Each point is reached from the start by the listed moves, each made 0, 1 or 2 times, or once backwards (-1), plus a little noise. Say if it took an odd or an even number of moves. Then give how often each move was made.

Moves:
(1): 0.036  -0.009  0.004  -0.024
(2): -0.013  0.013  0.010  0.041
(3): -0.012  -0.031  0.014  0.004
Start: -0.008  -0.004  0.002  0.008
Points:
-0.011  -0.062  0.044  0.033 -> even (1, 1, 2)
-0.008  0.037  -0.002  0.043 -> even (0, 1, -1)
-0.022  0.007  0.013  0.048 -> odd (0, 1, 0)
-0.094  -0.031  0.047  0.120 -> odd (-1, 2, 2)

Moves:
(1): -0.004  0.004  0.015  -0.003  -0.022  -0.012  -0.007  -0.006  -0.006  0.004  -0.018  -0.002  0.011  -0.006
(2): -0.007  0.008  -0.003  -0.001  0.005  -0.016  0.007  -0.006  -0.002  -0.005  -0.002  -0.007  0.000  0.011
(3): -0.018  0.017  0.015  -0.019  -0.039  0.000  -0.003  0.021  0.003  -0.022  -0.008  -0.010  -0.008  -0.047
(4): 0.023  0.002  -0.011  0.022  0.000  -0.021  -0.020  0.010  -0.008  0.010  -0.002  -0.033  -0.017  -0.005
(5): -0.012  -0.011  0.007  -0.013  0.023  -0.002  0.005  -0.012  -0.017  -0.015  -0.005  0.013  0.007  -0.003
(6): 0.017  0.030  -0.002  0.005  0.005  -0.007  -0.009  -0.008  0.002  0.010  -0.001  0.000  -0.007  -0.007
(7): 0.006  -0.006  0.004  0.013  0.034  0.001  0.018  0.013  0.002  0.016  0.005  0.015  0.002  0.016
(8): 0.011  0.006  -0.011  -0.002  0.015  0.001  -0.001  0.007  0.008  -0.012  -0.002  0.003  0.014  0.008
(9): -0.007  -0.008  0.000  -0.008  0.002  -0.010  0.000  -0.008  0.010  -0.014  0.003  0.019  0.003  -0.007
(10): -0.011  -0.004  0.005  -0.020  -0.001  0.003  -0.021  0.012  0.014  0.012  -0.003  0.009  -0.004  0.013
(11): 0.030  0.017  0.004  0.012  0.000  -0.009  -0.011  0.016  -0.013  0.001  0.025  -0.012  -0.007  0.008
Start: 0.002  0.001  0.046  0.001  0.008  -0.013  -0.001  -0.029  -0.001  0.005  -0.010  -0.011  0.007  0.009
Points:
-0.041  0.020  0.053  -0.066  0.031  0.005  0.003  -0.084  -0.014  -0.048  -0.074  0.032  0.072  -0.007 -> even (1, 0, 0, -1, 2, 1, -1, 2, -1, 0, -1)
-0.058  0.007  0.042  -0.064  -0.011  -0.020  -0.009  -0.066  0.023  -0.072  -0.032  0.028  -0.001  -0.080 -> even (-1, 0, 1, 0, 1, 1, -1, 0, 2, 0, -1)
0.090  0.057  0.023  0.065  0.107  -0.093  0.014  -0.020  -0.048  -0.011  0.058  -0.041  -0.024  0.034 -> odd (-1, 2, 0, 1, 1, 1, 1, 0, 1, -1, 2)
-0.023  0.063  0.048  -0.030  -0.108  -0.099  -0.054  -0.005  -0.002  -0.064  -0.106  -0.114  0.012  -0.094 -> even (2, 2, 2, 2, 0, 0, -1, 2, 0, 0, -1)
0.053  0.076  0.084  0.013  -0.049  -0.122  -0.045  0.019  -0.090  -0.071  -0.027  -0.113  -0.002  -0.089 -> odd (2, 1, 2, 2, 2, 0, 0, 1, 0, -1, 2)
0.141  0.084  0.011  0.121  0.073  -0.083  -0.001  -0.008  -0.044  0.072  0.051  -0.097  -0.029  0.093 -> odd (0, 2, -1, 1, -1, 1, 1, 0, -1, -1, 2)
